Rows are points. Each copy is the shape, with its points in the same order, turned, moved and blurred by noise. Some copies are also mirrored. Which?

Shape (9 x 3):
.30	.10	.43
.43	.12	-.17
.57	-.57	-.50
.00	.46	-.54
.01	.13	.41
-.59	-.07	.18
.51	.49	-.16
.41	-.15	-.46
-.36	.12	-.05
Copy 1, 9 rows:
.52	-.11	-.12
.21	-.24	.43
-.25	-.91	.42
-.19	.32	.62
.22	.06	-.21
-.31	.27	-.33
.40	.00	.56
-.09	-.42	.62
-.19	.30	.01
Copy 1 is: mirrored
Copy 2 (9 x 3):
.00	.66	.25
.15	.26	-.20
.85	-.22	-.31
-.35	-.21	-.37
-.11	.36	.44
-.43	-.13	.71
-.11	.41	-.42
.24	-.02	-.34
-.33	-.15	.23
Copy 2 is: only turned
Copy 3 (9 x 3):
-.20	.27	.36
.41	.24	.21
.72	-.48	.15
.59	.60	-.31
-.30	.32	.09
-.37	.14	-.55
.43	.61	.31
.65	-.03	.05
-.03	.31	-.43
Copy 3 is: only turned
Copy 4, 9 rows:
.62	.04	-.03
.25	.45	-.21
.02	.40	-.94
-.28	.58	.18
.43	-.16	.12
-.16	-.50	.16
.36	.68	.08
.00	.48	-.51
-.15	-.09	.15
Copy 4 is: only turned

Shape:
-.21	-.17	.43	.42
-.55	.04	-.26	-.17
-.40	.70	.26	-.53
.42	-.23	-.62	-.05
-.66	.46	.40	.11
.58	.48	.04	.20
-.05	.01	.17	-.09
Copy 1 (7 x 4):
.07	.37	.48	.37
-.06	.45	-.50	.19
-.42	.53	-.23	-.63
.32	-.56	-.41	.26
-.48	.74	.14	-.02
-.27	-.51	.28	-.16
.12	.19	.03	-.05
Copy 1 is: mirrored
Copy 2, 7 rows:
-.52	.09	.35	.36
-.16	-.17	-.41	-.04
.38	-.56	-.42	.63
.20	-.04	.36	-.69
-.20	-.14	-.31	.78
.53	.12	.50	.18
-.04	-.26	.10	.21
Copy 2 is: mirrored

Shape (12 x 6):
.12	.02	.00	.64	-.14	-.12
-.05	.05	-.20	-.01	.29	.24
-.12	-.38	-.08	.25	-.06	.01
.32	-.43	-.27	.23	-.01	.19
.08	-.10	-.32	-.24	-.21	-.02
-.24	.16	.09	-.06	.06	.24
-.31	-.18	-.02	-.66	-.15	.03
-.07	.26	.04	.03	.17	.06
-.09	.30	.07	-.11	.09	.51
.02	.13	.24	-.45	.16	.02
-.16	-.49	-.39	-.73	-.15	-.44
-.24	-.31	-.12	.19	-.09	-.22
Copy 1 (12 x 6):
-.37	.44	-.18	.16	-.21	-.05
-.05	.23	.10	-.04	.45	.23
-.53	.14	.04	-.24	.04	.02
-.29	.36	-.19	-.49	.07	.22
.00	-.23	-.13	-.26	.11	.10
-.05	.04	.33	.16	.20	.32
.04	-.58	.40	-.27	.20	.11
.04	.14	.23	.16	.20	.08
.12	.14	.32	.16	.19	.53
.33	-.08	.52	-.05	.17	-.01
.01	-.74	.07	-.63	.36	-.33
-.49	-.13	.03	-.12	.03	-.17
Copy 1 is: mirrored
Copy 2:
-.52	-.05	-.14	.46	.08	-.25
.19	.21	-.20	.07	-.01	.10
-.17	-.20	-.28	.09	-.18	-.12
.20	-.21	-.13	.29	-.21	-.37
.08	.09	.10	-.21	-.19	-.34
-.05	.13	.02	.04	.01	.37
.14	-.04	.19	-.63	-.23	.18
-.08	.25	.01	.06	.19	.19
.04	.34	.20	.14	-.05	.39
.16	.07	.23	-.28	.30	.27
.22	-.16	-.11	-.94	-.23	-.35
-.28	-.13	-.32	-.12	-.13	-.15
Copy 2 is: only turned
Copy 3, 12 rows:
.13	.30	-.26	.37	-.15	-.32
.22	-.01	-.11	-.07	.26	.24
.04	-.10	-.25	.30	-.24	.14
-.18	-.29	-.31	.25	.14	-.12
-.22	-.08	-.23	-.31	-.08	.09
.11	.23	.11	-.02	.03	.38
-.21	-.17	.09	-.44	-.34	.57
.28	.21	.05	-.11	.09	.15
.02	.28	.24	-.06	.32	.36
.18	-.05	.37	-.39	-.08	.18
-.19	-.54	-.32	-.66	-.57	.33
.11	-.04	-.36	.15	-.41	.14
Copy 3 is: mirrored
Copy 4:
.48	.07	-.10	.34	-.15	.14
-.13	.13	-.03	-.04	.38	-.09
.16	-.23	-.01	-.13	-.07	.15
.27	.07	-.32	-.37	.00	.07
.02	.03	.03	-.26	-.07	-.44
-.25	.14	.28	.10	.14	-.02
-.49	-.20	.33	-.33	-.13	-.44
-.18	.16	.07	.27	.15	-.11
-.27	.42	.32	.00	.25	.01
-.58	.18	.03	.10	-.06	-.30
-.28	-.59	-.03	-.50	-.23	-.78
.15	-.40	.03	.01	-.10	-.04
Copy 4 is: mirrored

Shape, 11 rows:
.28	.33	.17	-.27	-.50	-.03	.66	.18
-.37	-.11	-.07	.36	.62	.14	-.22	-.11
-.01	-.09	.43	.41	.07	.35	-.37	-.18
.83	.22	-.05	-.03	.18	-.12	.45	.26
-.29	-.51	.60	-.02	.05	.28	-.41	.66
-.13	-.37	-.42	.08	.27	.47	-.45	.21
.24	.19	-.19	-.33	.43	.60	.17	.43
-.22	.04	-.10	-.16	-.16	-.42	.03	-.19
.04	.06	.12	-.50	-.18	-.09	-.12	-.37
-.15	.41	-.76	-.05	.28	.00	-.49	-.18
-.55	.63	-.05	-.33	.10	.18	-.55	.02
Copy 1 (11 x 8):
-.31	-.37	.59	-.66	.02	.24	.34	-.29
.13	-.04	-.31	.21	-.28	-.32	-.19	.52
-.15	.17	-.40	-.19	.31	-.18	-.29	.18
.53	-.11	.51	-.69	.09	.23	.40	.14
-.08	-.17	.27	.13	.45	-.28	-.94	.02
.45	-.34	-.31	.45	.10	-.13	-.25	-.04
.39	-.80	.16	-.08	.27	.21	.10	.35
-.13	-.18	.16	-.24	-.36	-.53	.17	-.28
-.19	-.34	.07	-.33	.18	-.62	.35	-.24
.49	-.60	-.59	-.14	-.50	-.43	.22	-.08
-.16	-.92	-.45	-.34	-.22	-.54	-.27	.04
Copy 1 is: only turned
Copy 2 (11 x 8):
-.02	-.15	-.36	-.64	.39	-.43	.22	.42
.29	-.37	.36	.30	-.23	.12	-.52	-.43
.18	-.30	.03	-.09	-.36	.48	-.43	.10
.42	.32	-.15	-.36	.56	-.16	.26	-.02
.87	-.61	-.18	-.21	-.68	-.08	-.49	.17
.55	-.32	.80	-.05	-.32	-.13	-.59	.01
.63	-.23	.39	-.71	.28	-.25	-.29	-.36
-.15	-.12	.14	.00	-.34	-.41	.23	-.01
-.02	-.18	.33	-.40	-.46	-.04	.47	.07
-.20	.24	.91	-.15	-.28	-.36	-.38	-.45
-.22	-.18	.28	-.65	-.72	-.25	-.48	-.48
Copy 2 is: mirrored
